Each row of a before or after table is a point. The points were changed in one or more steps. Then noise was added and the rows were shuffled. The steps act on columns, c1 being the first. Name the steps. A step turns or swaps two columns, mirrors them in a line or flattens them onto one, adds a multiple of one to another, or multiplies or shifts one. Angles are multiples of 10 degrees, from the lower column toward the higher: turns from -170 to 170, lines from 10 to 170 but not 90. Use the fewest steps. Two steps may share a column if one is a turn and the other turns, adds or multiplies; they go together, in the order done. Otherwise the lowest column goes first.

Before, 11 rows:
[[-19 -43  19]
 [ -7 -72   7]
 [-30 -57  24]
 [ 57  12  -5]
 [ 38  22 -36]
 [-28 -37  -7]
 [-17 -38 -11]
 [ 27  33  -9]
 [-34 -25  -7]
 [ 42  46   5]
 [-18 -18   2]]
After, 11 rows:
[[  0 -32  30]
 [  4 -44   2]
 [ -8 -43  42]
 [-11 -37   9]
 [-11 -25   1]
 [  1 -16   6]
 [ 80   9 -11]
 [ 60   9 -43]
 [ 61  44  -9]
 [ 13 -66  32]
 [ 45  27 -21]]
Steps: shift c1 by 20; turn c2 and c3 by -20 degrees

Before (8 x 4):
[[ 17 -38  -9   4]
 [-52  35   5 -15]
 [-46  34 -45 -25]
 [  6  17 -19  -9]
 [-14   2 -18  24]
 [-30  18 -37   9]
 [  7 -36 -70 -37]
 [-24  -7  62  36]]
After (8 x 4):
[[-61  30  16 -17]
 [-27  30 -29  10]
 [-59  48 -31 -24]
 [-13 -10 -79 -36]
 [ 19 -33 -23   5]
 [  2  24 -12  -9]
 [ -6 -27  55  38]
 [ -2   9 -17  23]]
Steps: add 0.5 times c4 to c1; turn c2 and c3 by 20 degrees

Before (12 x 6):
[[-32  -9 -32 -10  -9 -23]
 [-31  50 -48 -34  22  67]
 [-55  10   6  -7   5  62]
 [-22  -6 -37 -12 -16 -50]
 [  0   5  26 -54  19 -16]
 [-18  24 -30   0   0  39]
 [  2  30  15  -8 -21  46]
 [-17  27  -5 -57  -3  39]
 [  4 -57 -23   9  -9  47]
 [-19 -68  42  26  55 -25]
 [-14  26 -33   5 -12   6]
 [-32 -49 -36  23   7  22]]
After:
[[  6 -57 -21  -6 -12  47]
 [  2   7  27   9  55 -17]
 [-56  10   5   6   7  63]
 [  1  31  14 -20   5  46]
 [-32  -9 -32 -12   9 -23]
 [-20  -6 -37 -19   9 -50]
 [-14  27 -32 -12  -5   7]
 [-18  27  -5 -12  57  39]
 [-30  49 -46  16  38  67]
 [-32 -49 -36  10 -22  22]
 [-18  24 -28  -1  -1  39]
 [-19 -69  42  59 -17 -26]]
Steps: turn c4 and c5 by -80 degrees

Before, 10 rows:
[[ 13  15  29 -30  -9  30  11  18  39]
 [ -1 -18  -8   9  -2  37  17  27  -9]
 [ 16 -27 -25  16  -5  26 -36 -17  -6]
 [-30  29  12 -26 -19 -17 -39   3  -2]
 [-16  23  -5  13   4  10 -14 -19  -2]
 [-34  25 -39   6  -9  35 -30 -19  -1]
 [ 17  14  27 -34 -60   4  21 -36  24]
 [ 18 -13  -7 -25   1 -16   8  29  13]
 [ 10  10  -5  21 -60   0  -1   3  24]
 [-12 -39   4  11 -32 -22 -14  21  52]]
After (10 x 9):
[[  26   16   29   19  -18   31   11   19   41]
 [ -21  -27  -24   12  -10   25  -34  -17   -6]
 [   0   25  -40  -34  -21   35  -30  -20    1]
 [  -9  -17   -8   -1   -4   39   16   28   -9]
 [  31   31   10  -26  -35  -17  -38    3   -2]
 [ -10   23   -6  -18   10   10  -16  -18   -2]
 [ -10  -37    5  -12  -65  -22  -15   23   52]
 [  22  -13   -7   23    2  -16    8   27   12]
 [ -25   10   -5    7 -120   -2    1    4   26]
 [  29   14   28   24 -121    5   21  -35   24]]
Steps: turn c1 and c4 by 100 degrees; multiply c5 by 2

Before:
[[  1  32   1 -29 -33  24 -22 -24  19   2   1]
 [ 63 -24  17 -22 -21  -6 -26 -39   0 -18 -14]
 [-23  12  12 -34  21  26 -27  20 -19   6  62]
 [  3 -20  16  -9 -23   7 -28  17  17  22  -6]
 [ 48 -26  20  -5  -6   3 -28 -42  -9 -14 -26]
 [ -6  21  22  62   7  27 -30   6 -23 -13 -18]
 [-56 -10  25 -31 -16 -98  -3  16 -20 -14   1]
 [ 12   3  27 -24 -25  -5  97 -34  -8  10 -20]
 [ 59 -13 -18  18  -3  19 -26 -39  -2  10  71]
 [ 40  12  24 -18  25 -33 -25 -14  31   5 -24]
 [ 56   1  16 -37 -18 -83 -29  24 -20  -8 -22]
 [ 12   2  39  48  -6  34 -15   7   6 -40  42]
 [ 59 -37 -33  71  11  25 -25  16   1 -75 -12]]
After:
[[ 75  38 -18  17  -5 -20 -27  15  -1  12  67]
 [ 14  -8  39  46  -6 -36 -15  -5   6 -40  42]
 [  3  -2  15  -9 -23  -7 -28 -26  16  22  -5]
 [  0  -2   2 -29 -33 -25 -22  39  19   3   1]
 [-70  -5  24 -30 -16  96  -3 -17 -19 -14   4]
 [-31 -22  12 -33  20 -25 -27  -5 -19   6  63]
 [ 51   2  26 -16  24  32 -25  19  31   3 -25]
 [ 74 -19  16 -38 -17  84 -29 -16 -22  -6 -23]
 [ 77  12 -32  71  10 -24 -25 -38  -1 -76 -12]
 [ 16  24  25 -24 -25   6  98  23  -7  10 -19]
 [ 83  45  17 -21 -20   7 -26   7  -1 -20 -12]
 [ 62  48  22  -3  -6  -5 -30   6  -8 -15 -25]
 [ -9 -20  20  62   8 -26 -30  12 -24 -14 -17]]
Steps: multiply c1 by 1.3; turn c2 and c8 by 130 degrees; multiply c6 by -1

Before, 10 rows:
[[ 24   4  -7 -18 -37 -49 -83  26  65 -18  -4  10]
 [  1  -6 -23  18  58  12 -10  15  -8   3  38  30]
 [ 25  45 -25  37  12  24 -26 -19  -8 -25  18  72]
 [ 20  11  32  32   2 -33 -30  39  30 -26  26 -30]
 [ -6 -14 -34  23  16   3   6 -11 -10 -37 -14  17]
 [  6  -6 -18  24  15 -25  16 -26  11  27  11  38]
 [ 28 -46  -7  44 -16 -27  -8  80  11  31 -50 -19]
 [ 54 -18 -34  30 -14 -10  29 102  40  24 -29 -60]
 [-24  46 -18   3  18  -8  -4  10   6  19 -15  50]
 [  2 -11 -28  41 -59  15 -21  60  30 -13  12  -7]]
After:
[[ -9  29  10  19  60  14   4 -16   0   5  30 -10]
 [  9  24 -22  23  31   3   2   5  14 -37   7   4]
 [  8  19  -7   3  26  -7  23  -6 -10  18  -9 -64]
 [-16  -2 -55  41 -38  15   9 -37 -55 -13  64  13]
 [ 10  35  -9  23  21 -26 -13  28   4  29  19 -13]
 [-35  40 -15  37  22  24  -9  14  17 -25  33 -74]
 [-82   6 -25 -18 -29 -50  21  10 -70 -17  20  -8]
 [-20   7 -12  45 -10 -27 -21 -62 -50  31 -34  50]
 [-35 -32  29  31 -13 -35  -1 -19 -46 -26  -3   7]
 [ -3 -45 -35  30   5 -11 -62 -68 -86  24   9  46]]
Steps: turn c1 and c7 by -120 degrees; turn c2 and c12 by -120 degrees; turn c3 and c5 by -30 degrees; add -1 times c3 to c11; turn c8 and c9 by -150 degrees
